Each row is a point. The points of each table are mixes of a few directions, plus a little noise. Count the directions of each table, and those that both share. Where both have some left over, give the other angles between the two spaces (their principal angles), to ten degrees, smallest first.
In the rows, zero is written as 128.

First (4 x 2):
[[ 88  96]
 [163 156]
 [179 170]
 [ 82  91]]
Second (4 x 2):
[[139 182]
 [118  84]
 [138 182]
 [116  63]]
Directions: first 1, second 1, shared 0; angles 40

First (6 x 4):
[[162 106  53 149]
 [159 130 130 109]
 [ 30 148 159  73]
 [100 141 185 137]
 [178 111 103 183]
 [138 132 139 120]]
Second (8 x 4):
[[145 138 140  85]
 [100 113  72 146]
 [138 133 133  90]
 [104 113 135 249]
 [129 128 100  82]
 [136 134 106  60]
 [156 141 169  92]
 [120 122 164 221]]
Directions: first 3, second 2, shared 2

First (8 x 9):
[[ 86 113 194 143  94 159 158 142 119]
 [162 115  92 132 140 115 115 131 130]
 [140 104 136 138 125 147 178 172 113]
 [ 57 100 220 172  56 133  45  60 147]
 [133 161  92 108 148 100  77  87 144]
 [ 88 179 152  88 146 153 204 154 114]
 [187 149  43 103 178  98 118 131 134]
 [173 100  94 141 135 120 127 148 124]]
Second (10 x 9):
[[125 119  96 107 134 161 219 176 124]
 [164  49  85 162 101 135 129 147 140]
 [124 171 172 138 140  91  33  73 123]
 [ 85 126 130 108 111 160 186 141 137]
 [113 130 166 154 108 102  30  67 140]
 [ 94 197 164  96 152 125 135 114 118]
 [162 145 145 146 145  87  47  98 122]
 [ 92 147 113  86 131 175 249 175 126]
 [192  95  91 149 143 109 114 149 120]
 [133 104 118 136 117 130 136 136 134]]
Directions: first 3, second 3, shared 2; angles 50

First (9 x 12):
[[132 157 100  95 155 126 103 168 178 223 115 169]
 [126 111 144 147 112 129 143 106  99  73 136 104]
 [123  97 158 163  99 130 156  85  74  25 143  82]
 [126 113 142 145 115 129 141 109 103  81 134 108]
 [125 106 148 153 108 130 147  99  91  58 137  97]
 [134 165  93  85 162 126  95 178 191 249 111 181]
 [131 149 108 103 148 127 109 157 165 198 118 159]
 [125 100 155 159 102 129 152  91  80  37 140  88]
 [131 153 105  99 150 126 106 162 169 208 117 162]]
Second (9 x 12):
[[ 80  95 100  87 134 167  90 161 132 134 135  62]
 [158 159 148 111 157  89  88  79 192 146 199 119]
 [ 81 194 147 178 179 232  97  96 141 142 178 153]
 [136 156 134 166 139 168 132 117 138 121 150 164]
 [162 110  97 128 107  20 164 128 158 122 144 154]
 [138  94 164 116 110  74 156 143  90 130  11 100]
 [194 107 109 109  84 105 150 145 113  99 143 163]
 [ 98 144 126 117 117 137 150 116  78 131 134 155]
 [100  94 126 135 128 158 127 169 116 125  57  85]]
Directions: first 1, second 6, shared 0; angles 70

First (11 x 20):
[[156 130 157 111  65 131 129 117 134 109 121 137 152 114 123 108 132 119
  114 159]
 [121 137 130 100 146 114 136 113 134 128 136 122 124 148 131 150 115 137
  110 112]
 [  7  89 109 153 208 127 104 159 126 151 161  47 101 170  94 229 188 122
  147  94]
 [179 133 123 162 118 135 118 135 110 122 109 173 143 114 153  76 107 148
  121 147]
 [163 165 104  96 124 136 173 115 152 148 118 154  87  77 129  85  93  89
  186  97]
 [112 122 113 157 190 117 107 135 107 134 131 128 130 169 147 150 119 172
   94 114]
 [138 144 134  84  86 136 164 115 157 133 129 126 109  85 108 113 127  78
  173 121]
 [156 152 106 118 145 130 154 121 135 143 120 153 102 105 140  97  96 121
  155 102]
 [121 119 151 120  94 127 119 127 128 114 132 114 147 132 119 140 146 122
  113 149]
 [ 72 113 125 135 173 118 112 136 123 132 145  92 126 170 120 185 149 145
  108 114]
 [184 109 158 172  57 138  91 139 102  96 108 162 187 121 145  78 134 152
   85 196]]
Second (10 x 20):
[[ 90 119 140 105 123 123 129 125 141 128 143  95 127 139 108 167 150 115
  129 124]
 [155 163 105  94 141 129 171 113 149 148 122 149  87  95 132  98  91 101
  175  92]
 [ 74 111 136 119 141 122 121 132 133 129 146  86 125 150 106 181 159 121
  125 121]
 [157 135 102 167 167 128 118 137 106 135 116 163 124 131 158  94  99 161
  121 120]
 [ 87  79 159 172  79 142  83 161 112 109 135  91 169 135 102 154 196 122
  115 183]
 [ 61  93 150 135 125 125  99 141 125 119 150  71 145 160 101 194 181 127
  107 144]
 [ 92 109 159 108 113 115 113 121 130 111 145  91 154 164 114 180 155 134
   86 144]
 [203 161  89 157 151 136 147 130 118 145 100 197 103  91 165  45  70 139
  160 110]
 [200 175 125  81 121 114 163  88 139 125 114 179 121 116 158  82  64 138
  112 113]
 [162 138 118 143 116 139 137 132 125 133 115 156 121  98 136  85 114 120
  153 130]]
Directions: first 4, second 4, shared 4

First (9 x 32):
[[133 133 130 131 134 128 132 127 129 136 129 123 133 132 124 133 128 132
  119 125 131 130 128 128 119 121 128 125 127 127 127 137]
 [101  98 124 119 115 126  92 131 119  71 135 150  89  97 153  84 130  95
  172 149 121 112 110 129 168 166 126 155 130 139 137  66]
 [190 186 156 175 223 129 160 106 144 196 166  54 173 158  83 148 141 154
   24 104 177 144  94 135   7  56 118 112 101 126 132 216]
 [152 153 133 138 145 129 155 124 135 172 127 107 158 151 107 159 128 152
   89 112 137 140 137 128  90  96 128 109 124 121 122 177]
 [127 125 133 134 144 127 115 125 127 112 141 123 117 118 131 108 132 116
  128 134 136 123 110 130 122 132 125 139 123 134 134 114]
 [103 112 104  92  46 130 149 146 124 142  78 174 138 142 139 173 111 150
  172 122  86 135 190 119 195 147 141 105 154 113 110 128]
 [114 110 131 130 140 126  96 126 123  82 145 132  97 102 144  84 134  98
  149 145 134 114  99 131 141 151 124 154 123 140 139  82]
 [140 141 130 132 134 129 144 127 132 153 125 119 145 141 117 147 127 142
  109 119 131 135 135 127 111 112 129 116 127 123 124 155]
 [ 92  94 111 100  72 128 109 141 118  88 106 172 101 110 154 116 120 113
  189 142  99 119 148 124 199 170 134 138 144 129 126  76]]
Second (11 x 32):
[[153 124 123 114 115 140 147  87 127 148 108 126 135 124 129 103 154 133
  153 154 175 129 142 131 108 134 117 105 106  79 118  91]
 [147 127 132 106 141 149 128 123 117 118 142 150 137 129 137 131 165 156
  135 145 123  92 121 120 140 124  93 126 110 109 104 141]
 [126 111 126 132  84 135 138  89 155 127 115 131 144 141 129  90 132 114
  141 140 147 130 133 141  82 130 144  90 103  92 139 112]
 [148 151 159 146 124 118 147 127 136 157 146 149 129 104 136 121 128  94
  143 127 142 180 151 146 142 135 114 137 115 161  79 117]
 [ 94 145  66 118 138  54 144 189 116  34 145 162 137 169 136 150  73 175
   52  40  43  13  19  83 162 100 136 122 145 147 221 175]
 [121 144 105 122 151  95 135 164 110 101 135 136 123 134 130 151 105 149
   97  92  98  92  89 106 161 119 124 142 146 148 157 143]
 [ 95  75 163 149  66 189  86  88 185 121 135 123 147 151 126  92 147  98
  151 169 111 150 162 165  52 129 162  95 104 110 119 160]
 [140 115 124 118 110 145 135  92 134 139 111 124 136 132 127 104 149 131
  147 152 159 125 139 133 101 132 126 105 110  85 126 105]
 [129 129 138 130 148 140 114 134 117 153 121 104 112 113 120 145 130 121
  137 141 142 160 154 131 138 135 131 151 146 141 114 119]
 [139 149 139 132 176 126 120 153  96 170 121  96  99  95 118 165 121 120
  135 133 150 179 159 125 168 139 124 176 163 165 104 110]
 [117 139 134 140 154 118 114 160 116 140 130 108 108 114 121 157 106 117
  118 116 117 158 138 127 153 131 139 162 160 171 128 134]]
Directions: first 2, second 5, shared 0; angles 90, 90
